Each row is a point. Two turns around zero, p and q, are shown by what they do to some points. Write where each new point lands after one turn and then the other. Backwards means that the second turn is done in reverse. Each puzzle has new turns, and all numbers are rounded.

Turn p:
[ -3  28 -24] -> [  6  29 -23]
[30 22  8] -> [-18  29  17]
[ 13 -64 -11] -> [ 42 -34  38]
[-40  15  27] -> [-31 -22 -33]
Turn q:
[-36  23  -7] -> [-42  -8  -5]
[17  4 19] -> [11 23 -2]
[ 17   6 -59] -> [ 14 -45 -40]
[  2 -32  47] -> [16 30 46]
Where do these land?
q, then p: [-3 21  3] -> [  6   5 -20]
p, then q: [ 16   2 -18] -> [  3  17 -17]
p, then q backwards: [-25 -43  -9] -> [ 15 -28 -39]
q, then p backwards: [64 25 30] -> [  2  35 -66]
p, then q: [-53  -5  -6] -> [ 24 -48   0]

Turn p:
[ 23  22  47 -43] -> [10 38 59  7]
[ 34  47  19 -29] -> [ 0 60 29 -9]
[-47   4 -33  16] -> [-44 -28 -29  -3]
[-14 -25  -1  16] -> [  5 -28 -11  11]
[ 14 -13  15  28] -> [ 26   0 -14  23]
[-11 -35 -48  12] -> [  3 -43 -34 -29]
Turn q:
[-10  42 -38 -37] -> [-49  43   3 -22]
[ 28 -13   7  26] -> [41 -2  1 -1]
[-17  52  13 -19] -> [-35  36  -8  30]
[-17  -6  29  28] -> [ 13 -21 -24  28]
[  2 -58  30 -20] -> [  8 -55  39  10]
[ 14 -17 -42  23] -> [ 21  -1 -12 -47]
Where do these land?
p, then q: [  6   5 -58  13] -> [-40   6  17 -41]
p, then q: [ -1  40 -31 -46] -> [-60   7  11  30]
q, then p backwards: [-23  -9  19 -26] -> [-38  -1  12  -4]
p, then q: [ 20 -33  47  22] -> [64  9 -1  0]
q, then p: [-2 -2 23 37] -> [ 25   3 -32 -15]

Turn p:
[  2 -48  14  24  32 -48] -> [ 17 -27 -40  33  47 -22]
[ 24  16  14   9 -43   8] -> [ 39  16   6 -18 -22  19]
[-24  -8 -41 -13  -5  29] -> [-45   6   8   9 -10  33]
[ 17   5 -16   9  31  -5] -> [-16  13 -22 -12  16 -17]
[ 14  25  15 -46 -34  51] -> [ -1 -13  39 -50 -46  26]
[-10  -1 -35 -12  36 -67] -> [-28  -3 -49  40  -8 -49]
[-22  10  50  28 -16  32] -> [33  5 59 -3 22  9]
Turn q:
[  0  15 -36  18   6  41] -> [-54  15 -12   4   9  15]
[ 62  -7  45   1 -61 -37] -> [ 59 -40 -42  -4 -62  17]
[-13  49 -37   3  51  13] -> [-36  57  32  15  17  25]
[-20  -4  27  18  65 -15] -> [25  5 37 33 52 12]
[-19 -10 -28   4 -29  -9] -> [-18   1  -9   5 -18 -38]
[ -4   3  -2 -27   5  10] -> [ -2  10   8 -26   5  -1]
[-19  12  55  -4 -22   5] -> [ 12 -48  34 -13 -15  10]
[ 11 -58 -23 -13 -16  -8] -> [ 12  -2 -47 -14  12 -43]
Where do these land?
p, then q: [-13  30 -27  -9 -23  28] -> [-20 -28  28 -18 -28   8]
q, then p: [  7 -14  10  46  21  32] -> [-32   6   5   9  51  13]
q, then p: [ 29 -35  36 -28  52 -11] -> [-23  -7 -33 -68  16 -21]
p, then q: [ 43  -6  13  51 -12  11] -> [ -1  45 -11 -23   7  47]
q, then p: [-67  32  -7 -40   2 -45] -> [ 73 -19  20   1 -24 -50]
q, then p: [-30 -14 -40 -38   1 -48] -> [ 33  14 -20   8 -38 -57]
q, then p: [25 29  0  5 -7 17] -> [-11   7  26  -6  -9  29]
p, then q backwards: [  7 -22  14  13 -34  16] -> [25 12 34 -2 18 -3]

Turn p:
[-15  19 -22  44 -31 -34  18  39] -> [ 17 -24   6  50 -21  21  -1  51]
[-17  -3  34   5  52  13  -4  12] -> [ 22  44  22 -27  25  -4   9  11]
[-20 -40  -8 -18 -10  14 -63 -52] -> [-72  11  17  -2  31   3 -27 -46]
[ 21 -43  36   6   1 -12 -18  17] -> [ 13 -13  37  10  37 -18  22 -20]
[-32 -18 -18  22   3  19   9 -37] -> [-31  44 -12  25  -7  12   1 -10]
[-27 -18  -8  35 -49  45  19   0] -> [ -6  13   1  42 -25  59  18 -26]
[ 36 -14   5 -46  -6 -33  43  15] -> [ 10 -40  -5 -16 -26 -49  42   0]
[ 30  48  19  20  10  -4  35 -11] -> [ 57   9 -29   3 -22 -20 -19   3]
[  0  53   1 -63  17 -44 -42  36] -> [ -2 -48  23 -70   1 -20 -39  48]
[ 25  15 -38  -4  12  35   4 -19] -> [ -6   4 -59 -14   6  13  -5 -11]
Turn q:
[ 39   0  12   5  38 -37 -32 -14] -> [-10 -40   2  18  50 -27  16  12]
[-30 -20 -56 -54  -1  44  20  -2] -> [-25  17 -22 -65 -19  41 -45   5]
[ 10 -22  33  59   9  -9   9  48] -> [ 7 23 35 40 11 21 61  5]
[-30 -18   1 -46 -46  18  16 -35] -> [ 15 -19 -36 -19 -57  21 -36  -1]
[ 19   6   2 -22 -33  44  52 -17] -> [ 24  -2  -6 -10 -20  40 -34 -55]
[-31   6 -26 -11 -24  59 -14 -15] -> [-17  33 -12  -2 -30  14 -60   5]
[ 27   9  12 -20  25 -37 -50  20] -> [ 12 -30  22  -2  44 -32   4  42]
[  7  39  21  40 -26 -44  21  19] -> [ 44  20  11  18  -3 -40  44 -27]
[ 19 -15 -17  29  29 -38 -29  -5] -> [-19  -5 -19  16  45 -20  31  21]
[-32  15  19  19  30  -1   8   1] -> [-31   3  26   5 -21 -19  19  -8]
Where do these land?
q, then p: [  1 -33 -39  65 -32 -26 -72   3] -> [ 40  -8 -42  19  13  31   0  94]
p, then q: [  9   7 -40 -17 -38 -48  13 -46] -> [  8  33 -54   9 -25 -13  32  46]
q, then p backwards: [ 10  21  -9 -18  20  24  -8   5] -> [ -9   6  13  -8   4  -6 -39 -10]
q, then p: [19 25 14 11  2 22 35 34] -> [ 29  23  -2 -13  -9 -20 -24 -39]
p, then q: [ 27 -68 -42  22 -54 -56  -4 -32] -> [-49  31 -45  37 -32  -3  83   7]
q, then p: [ 30  -4  26 -22 -18  23  -2  -3] -> [  5  -1  -1   5  40   7   1 -35]
q, then p: [ 20  -9 -11   3  29  15  20 -32] -> [-37  41  -5  -1   4   4  -2  -5]
q, then p: [-20  14  38  14  25 -27 -24  22] -> [ 34  -1  40  22 -16 -21  23  15]
q, then p: [-11   7  -5 -57  36  21  33  24] -> [-22   1  37 -55 -13  -5   7 -42]
q, then p: [-44  19  17 -11  16  40  15  10] -> [ -2  -6  47  -4 -29  15 -28 -28]
q, then p backwards: [-42  22  51  12  15  11  -7  17] -> [-42 -15  27 -10 -29 -40  20  -1]

Turn p:
[76  8 -8 -3  3  0  8  5 -2] -> [ 35  33  14   7 -33  19   2 -44  -9]
[ -6   5  20 -59   8 -12 -10   3  12] -> [ -1 -17   9 -57   5 -13  16 -18   5]
[-24   7  23  14   6   9  27   0  -7] -> [-18  -1  -2  18  10 -24  23  14 -15]
[ -6  -1   2  19  -8   6 -11  11  -9] -> [-9 -4  4 12 -9 12 -3 18 -2]
[ 10 -37   0  26  -4 -20  -1  -1  -3] -> [  5  -7   7  24 -20 -17 -34   1   7]
[-13  17 -11  17  18   7 -16   7  13] -> [19 -5  2  4 19 16  5 26 -3]
[-16  18  -2  13 -38   3  13 -12  15] -> [-26  18   0  17  19   4  11   4  30]
[-22  18  -3 -10   0 -22   4   8   0] -> [  2  -2 -12 -15   1 -11  18  17  19]
[-13  -2  11  28  -2  12   4  -4   5] -> [-11   0  10  25  12  -3  -1  16  -6]
[ 41  19  -6 -27   3   4 -15 -16 -16] -> [ 11  33   0 -31 -13  20  -4 -24 -15]
[-15  -2 -16  19   1  22  -4  21  -5] -> [ -3 -18 -12  21   2  23   4  17  -7]
[-11 -50  -9 -37  14  -9   0 -23  -2] -> [ -3 -28 -21 -25   8 -27 -38 -27  -6]
Turn q:
[ 19 -14 -17   2  15  -9   4  26  10] -> [ 28  -1   2 -12  14   8  -5  24 -13]
[ -3 -23  -3  13   0  12  14  16  -2] -> [ 14 -14   7   5   4  13  23  11  -1]
[-42  25  -7   2  -1  -4   6 -22  11] -> [-34   7 -26  -6   0  20  -1 -15  23]
[20 16  2 23 18  7  3 -3 -1] -> [ 22  -7   5   6  16   0 -18 -15  14]
[ 18  19 -12 -37 -17  16  10   2   3] -> [  2  10   5  10 -40  11 -27  10  -8]
[ 15 -14   5  11  20   8 -12 -12  15] -> [ 12 -20   9 -19   7 -16  -5   1  15]
[ 13  21  46 -15  17   0   8   2  -2] -> [ -8   6  41  -6   2   2 -20 -31 -10]
[ 20 -21 -11   8  15 -10   7 -14 -10] -> [ 30 -10 -12 -15   0 -12   7  -9  -8]
[-34   6 -15 -17 -71 -15  -3   6   5] -> [-36  48 -22  25 -27   3  26  30   3]
[-26 -16  12  10   5  -6 -38  -2 -30] -> [-28 -19 -10  11  25 -30  19  -6 -16]
Where do these land?
q, then p: [ 17  15  30 -21 -16 -30  -3  -9  19] -> [-11  25  13 -38   4  -5  24  18  13]
q, then p: [-26   9 -40  16  -8 -13   2   2 -17] -> [ 23   0 -36  24  11  24  -2   5  -1]
q, then p backwards: [-14 -13 -11  15   6  -9  16  10 -33] -> [  0  11 -15  -4  19  31  22  11   2]
p, then q: [-18 -19 -43   7  -6  -1   3 -22 -42] -> [ -6 -10 -50  20  11  -6 -14  38   2]
p, then q: [  3 -16  20   9 -11  26 -14  16  15] -> [-12 -21  22   3   6  -7  29 -12   7]
p, then q: [ 3 19 29  2  6 25 -5 -3  6] -> [ -8  -8  17   8   4  16   4 -31 -14]
q, then p: [ 34  16  14 -23   6  -7 -16  12  14] -> [ -4   4  27 -34 -21   6   1  21  -1]
p, then q backwards: [ 17   5  10   2  17 -28 -12 -15  22] -> [ 40  -2  15  10   3 -10   0   2  18]
q, then p backwards: [ -1  -8 -29  13  -4  11  30  -5  -7] -> [  9  10 -33   0   6   1   5  29  -2]
q, then p: [-14  -8  21 -21  12  27  -1  13  23] -> [-32 -34  17  -6   2  -9   7  -1  -8]

Turn p:
[ 24 -35 -30  30  29  13   1 -12   2 -47 -22] -> [ 34 -18 -32   9   5 -59 -11 -16   8 -20 -22]
[ 42  -6 -22 -44  23  -3  35 -43   8   0 -44] -> [-21 -21 -10 -33  34  -5   8 -38  42 -27 -51]
[ 28 -15 -16  38  36 -17  17  32 -13  15  54] -> [ 12  21 -25  48  37  -5 -22  15 -34  37 -29]
[-20  51  30  24  45 -29 -28 -30  12 -22   4] -> [-32  11  47  29  -4 -32 -49 -30   9   0  32]
[ -4 -23   7  45   8   4  36   9 -50 -31   7] -> [ 30  35 -43  33 -25 -11  -3 -32 -24  -4 -14]
[-53  53  30 -38 -20 -30 -39 -19  48  -4  21] -> [-30   9  79 -23   7   6   5   2  15  14  75]
[-17  -6 -47 -14 -39  31  -4 -32 -43   2 -31] -> [  1  24 -39 -56 -38  -4   8  21  32 -27  -9]
[ 24  24  28  -7  21  33 -15  17  18 -12  36] -> [ 28 -11  29  38  26  26 -26  13  11 -12  13]
[-20  13  12  -5 -51  -9  32  31  44 -14  48] -> [41 21 44  5  9 22 50  3 -7 47 22]
[-33 -19 -24   8 -13  25  20  43 -27  24 -27] -> [-10   5 -46  15 -37   8  46  32  -2  -3  -8]
[ 35  15 -44  -7  -9  37 -50 -18 -40  30 -28] -> [-13  -6 -19 -38 -20   3 -44  58  21 -41 -34]
[-25 -41  23 -41   2 -28   3  32 -25  27  10] -> [-31   3 -31  -4  24  34  33  -1 -48  -5  27]
[-17   8  37  37  14   4 -27 -27  28  20  17] -> [ -7 -25  15  15 -17   2 -45 -10   4  37  36]
[ 34 -19  16 -26 -45 -32  20  19  37  12 -45] -> [ -3 -47  31 -36   1  15  53 -17 -28   3 -37]
Turn q:
[-26 -33 -48  -2 -65   1  62  53  -4  10  -4] -> [ 19 -35 -49  -1  -1  12  13  28 -22  52 -82]
[ 29   7 -46   9  10  30 -32 -16 -43  -2  20] -> [-31  -2  -8  34  25  33   9  -2 -45 -34  20]
[-36 -14   5 -23 -74   2  46  14  19  49   5] -> [  1 -22 -45 -32 -11   5 -12   8   5  89 -28]
[  7  14 -32 -37   1  11  -5  17 -30 -31  -6] -> [  1   5 -14  -3 -30  25  24   9 -38 -32  -8]
[ 12  13 -18 -22  37  -6 -32 -39  30 -23 -24] -> [ -7  41   0  -5  -3   0  31 -42  20 -43  18]
[-41  -6  54  33  -9   4 -33 -23  -7 -21  15] -> [-16 -14  25  14 -22  -5 -71 -20  27  -8   8]
[ 59 -29  14 -29  25  29  -1 -31  -6 -33 -21] -> [ -6 -35  30 -36  10  18  43 -30  -1 -48  21]
[-18  38  46   4  39 -16  25 -18 -19  10  -5] -> [ -1  14  50   6 -32 -45  -2  -1  -8  20  30]
[-19 -63 -17 -40 -21  40  20  47  14  24  23] -> [-39 -23 -27 -54  14  26   5  44   3  21 -55]
[ 32  51  29  54  13 -24  -3   5  27 -14  48] -> [ 26  -4  11  59   4 -19  -7  36  47  -7  56]
[-12  -1 -37  31   8 -60  15 -14  -3   2  10] -> [ 11  10 -30  41  15 -57   3  -9  -8  -2 -15]
[ 34 -11  21 -17  17 -18 -53  -2  -1   1 -22] -> [ 20  19   8 -37  22   3 -15 -14  -2 -43  31]
[-21  33  29  39  21   7 -10   7  23  28 -40] -> [ 21  47  51  13   8   3 -19  -8  21  32   3]
Where do these land?
q, then p: [ -7   5  32 -30 -25 -23  14  -6 -43  31   1] -> [-20  24 -19 -40  18  30 -11  24 -36  -5   3]
q, then p: [ -7 -24  -9  -8 -29  15  45  -9   3 -21   2] -> [ -3 -26 -38 -28 -13  -2  30 -12   3  11 -12]
p, then q: [-12   8  40  40  45  16 -25   6  24 -21  19] -> [ -6 -19  -3  33  47 -14 -51   4  21 -19  20]
p, then q backwards: [ -7  19  39   0 -39  -2 -22  57  -9  35 -37] -> [  2  27  -3 -27  11  58  22  20 -51 -36  13]
p, then q backwards: [ -2  48  -4  21  40  34 -24 -31  25 -35 -13] -> [-18   0  53  48  20 -25 -13 -15  25 -33  22]
p, then q: [ 32 -47 -67 -14  41  19  60 -19 -31 -11   8] -> [ 19  66  -6  25  22 -10  82 -34  -5 -24 -24]
p, then q: [ -2 -61 -39 -30 -11  15  19 -32 -12  39   3] -> [-32  37 -33 -22   7  11  63   4 -19   0 -31]
q, then p: [ -4  28  35  49 -34 -46 -29  12   5  17 -26] -> [  1 -27  33  -8  20  -1 -73  31 -20   4 -25]
q, then p: [-31   9   1   0 -42 -21 -34  31 -34   6   9] -> [  2   5  -1 -20 -16 -12 -25  61 -18 -32  -7]
q, then p: [-43  10  14 -21 -21 -52  -1  35   6  27 -24] -> [-37   0  40 -37   7  10  -6  43 -14 -19 -38]
q, then p backwards: [ 39  30 -25  15  45  35   4 -20  49 -22  51] -> [-59  34  -7 -53  37  33  18  41  19   3 -14]
p, then q backwards: [ 45 -25 -17 -22  30  10  -7 -24  19 -45   8] -> [ 32 -53   8  33  -2 -44 -16  -1  12  -3 -14]

Turn p:
[-45  -6  18  28 -21 -26 -29   5  48 -10 -18] -> [-15  -7  48  31  21  33 -24  39 -12 -19 -15]
[ 48   3 -49   2  17 -30  -1   3  10 -48  14] -> [  3 -26 -28  43 -67 -10  13   1 -19   3  11]
[ 27  48 -38 -28   7 -51  26 -34   1  -1  32] -> [  4  18   6 -14 -95   7   1  -7   7  20  25]
[ 22  14   7  27 -37 -16 -24  -6 -41 -11  12] -> [-14 -49 -12 -29  -9  28  -6  -5 -20  26  -5]
[  2  24 -37  39  14  50 -73  36  -9  53  22] -> [  8  23 -53  -7  49   2   0  62 -49  61  19]
[-10  -9  -7  33   8  19  19 -12   3 -32  27] -> [-17  -5 -22  17   4  30  28  -5   4 -25  24]
[-58  -5 -31 -38 -11  32  39 -25 -30  -9 -11] -> [ 23  34 -24 -39  -5  16  22   4  45 -50 -33]
[ -9   1  10 -10 -56  17  67   8 -18 -32 -50] -> [ 14 -39  21 -13   5   7  45 -18  68 -17 -50]
[ 62 -27  48  -6   0  -7   9  13  26  44 -11] -> [-14 -21  31  12  25 -60 -29 -28  18  34  29]
[-24 -12  29  -2  -2  24 -41 -16  53  28 -19] -> [ 18  21  24  23  52  10 -52  21   8  -3  10]
[ 38 -15 -33   3  74 -16  29  36 -36  25   9] -> [-37  35 -40   7 -25 -69  36 -24 -26  22   1]
[-23 -17  23 -29 -24 -13 -32 -16 -38  28  23] -> [ -1  -2   3 -67  10  -1 -42   1 -18 -17  -1]
[ -9  10  15 -18   1  30  26  29   6 -22  18] -> [ 29  -1  13  -3  14  -5  45  -9   1 -19  16]
[-21  -9  45  -1  30 -15 -16 -20  27 -11 -48] -> [ -1  21  36  40  22  11 -38 -31  -6 -15 -30]
Turn q:
[ -9  23  54 -24  29  43 -10 -43   8  17   7] -> [  6  -3 -18 -12 -49  18  12 -47 -21  11  54]
[ 34 -52 -28  23 -25 -35 -37  25 -42 -22  -5] -> [ 38 -21  10  29  24   9 -16  60   1 -43 -45]
[-38  24 -27 -41  18  45  41   2   7  33 -10] -> [-50 -20 -31 -39  15   7  13 -20   4  55  21]
[ 53 -35  -4  24 -36 -42  44 -45 -13 -24 -24] -> [  2   9 -12  34 -59 -23  -2  35  39 -17 -68]
[ 26 -20 -18  50 -17  24  23  35 -15 -25 -41] -> [ 21  20  13 -14   0  10  -1  52 -14  34 -61]
[-25  -9  20 -51  -9  -3 -34 -34   9 -41  37] -> [-21  -7  -1  -5 -19  -4  23   8  -6 -66  58]
[-15   2  -4 -19 -21  16 -34 -26  11  42  33] -> [-19 -36  18  28  -4  19  -8 -11   7   3  52]
[-10 -13 -19  52  -4 -48 -26  31 -71 -23   4] -> [ 55  24 -21  44  60   2  -3  48   3 -23 -23]
[-27  27  45 -41 -11  10  -7  19  26  25  -5] -> [-24  -8   2 -12  -3 -30 -21 -31 -44  11  43]
[ 55  16 -30  -6  19  -4  20  23 -11   3 -15] -> [ 16  -7  -9 -38   6   5 -37  -2  31   9 -40]
[ 13  29 -19  48 -23 -29  -9   4  -4 -33 -14] -> [  6  58  13  20  12   7 -26  25  14 -11 -25]
[-30   8  32 -20  10  20   1   8  24  15  75] -> [  7 -16  29 -13   7 -29  30 -27   8   7  74]
[-41  16  39 -25  37   6  16  -8  41  35  -5] -> [-26  -3  -8  -8  -4 -19  22 -72 -27  20  25]
[ 14 -14 -40  31  30  -3  13  10  28  -2 -38] -> [-11  10  15 -12  16  26  11 -15   5  12 -66]
Where do these land?
q, then p: [ 40  21 -21 -38 -12  21  48 -37 -24 -42  44] -> [ 48 -20  45  14 -26 -26   5  66  14 -25  32]
q, then p backwards: [-35  50 -29  -9   5   2 -23   7  45 -32 -24] -> [-52  -9  35  32  32 -13   5 -24 -16  36  22]
q, then p: [ 41  16   2   9  -3 -55  50  39  16  48  16] -> [-29  11  37  39 -21  -6 -83  -1 -11  21 -12]
q, then p: [ -5 -12   5 -15  -3  35  16 -55 -42 -10 -41] -> [  9 -17 -33 -23   2  -7  34  60  38   2 -16]
q, then p backwards: [ -2  17 -33 -27  -4 -35 -42  14  32  16  21] -> [-14 -49  57  13 -11  -2   5 -21  20   2   1]
q, then p: [-24  24  55  27 -14  38 -43 -54 -17  35 -22] -> [-23 -27 -53 -56  25  43  15  20  10  39  37]
q, then p backwards: [ -9 -22  15 -44 -38  15  13   8 -43 -34  34] -> [  8 -29 -48 -14 -33   8  -4  33  14  12  52]
q, then p: [  1 -47 -22 -14   2  23  38  15  25 -22   6] -> [  1   7  41  -7   4 -41  12 -11  28 -33 -26]
p, then q backwards: [-13 -27 -35  50   4 -21  -9  31  10   4  -2] -> [-37 -29 -21 -10 -49  -7   7  -9  -6 -11 -28]
p, then q: [-24 -10   9  11  21 -31 -17  -9  42 -24 -23] -> [ 33  46   8  16  -4  18   4  17 -36   8   5]
q, then p: [-22  21  -4  36  54  10 -11   9 -19  45   4] -> [-11  40 -45   9   2  -3 -15 -25  25  36  35]
p, then q backwards: [ 54 -32  57  14 -12  -2 -20  31 -25  17 -14] -> [-17  -8   1 -36   4 -13  14  57  21  66  -1]
